Every row gives one point. The last column is the point's height on a tilted bowl or saddle (a function of degree 2), plus a little noise. Along how many of its main directions does it bend up, bend down or stay straight?
In the rows, zero is written as 128.

Points (10 x 3)
[[105 149 122]
 [184 121  86]
 [187 109  75]
 [121 115 129]
 [139  95 102]
 [128 132 133]
 [ 84 118 113]
 [ 93  93  88]
 [123 113 127]
 [134 141 128]]
Directions: 0 up, 2 down, 0 straight

Points (15 x 4)
[[151 111 140 110]
 [ 90 158 107  89]
 [142 114 145 112]
 [153 134 149 104]
 [133 140 171 101]
 [141 151  72  98]
 [ 98  62 186 127]
 [150 131 126 110]
 [119 134 101 107]
 [123 198 155  66]
 [111 125 113 110]
 [154 110 163 104]
 [161 119 126 107]
 [131 121 151 114]
 [140 112 121 113]]
Directions: 0 up, 2 down, 1 straight

Points (24 x 5)
[[ 98 121 134  91 112]
 [110 138 135 158 125]
 [122 140  94 117 106]
 [135 165  91  88  88]
 [113  91 115 112 114]
 [120 139 110 119 114]
 [145 130 173 158 127]
 [116 141 167  97 103]
 [121  59 186  83  72]
 [137 165  93 127  95]
 [ 99 106 114 101 113]
 [144 119 132 172 130]
 [144 147 156 161 128]
 [111 145 149 131 119]
 [131 144 130 146 124]
 [172 112  97  92  93]
 [162 178  50 115  42]
 [156 124 134 142 123]
 [155 110 130 143 122]
 [155 102 149 157 125]
 [101 102 169 155 121]
 [154 123 141  97 107]
 [ 91 128 161 142 118]
 [136 103 155 123 118]]
Directions: 0 up, 3 down, 1 straight

Points (41 x 7)
[[ 93 131 123  97 171 126 117]
 [133  89 135 152 126  69 103]
 [122 138 161 118 113 109 122]
 [160 121 158 155 129 157 113]
 [143 128  97 110 148 124 110]
 [139 119 118 147 127 161 116]
 [103 167  86 181 151 142  92]
 [116 190 158 135 147  91 122]
 [130 166 142 112  98  88 108]
 [ 97 100 129 167 124 139  96]
 [129 104 111 164 102  98 101]
 [164 151 123 107 161 145 110]
 [189 123 105 141 140 147 124]
 [155 145 145  80 169  95 115]
 [ 83 124  96 166 144 112  90]
 [135 153 176  91 128 137 111]
 [157 133 118 102 141 129 115]
 [109 142 128  90 154 131 115]
 [ 99 140 135 171  64 138  83]
 [119 108 107 156 105 112 104]
 [126 161 149 142  84 102 103]
 [149 104 121 145 140 140 117]
 [141  93  83 143 166 117  99]
 [147 172 141  97 132  85 111]
 [145 152  99  97 120 117 102]
 [117 138 128 133 136 122 119]
 [124 170 119 161  80 148  97]
 [130 108  84 160 137 108 100]
 [167 157 157  84 113  91 105]
 [ 69 118 125  98 142 150  99]
 [132 138 109 138 149 135 115]
 [123 142 140 150 164 175 103]
 [105 138  99 163 136 157  96]
 [182 146 109 124 120 132 119]
 [146 118 110 128 168 140 113]
 [129  95  90 110 153 113 104]
 [ 88 157 106 129  99 148  83]
 [123  86 141 121 122 166 108]
 [129 109 191 157 102 146  95]
 [ 48  95 100 182 124 144  45]
 [137 110 159 140  56 164 109]]
Directions: 1 up, 4 down, 1 straight
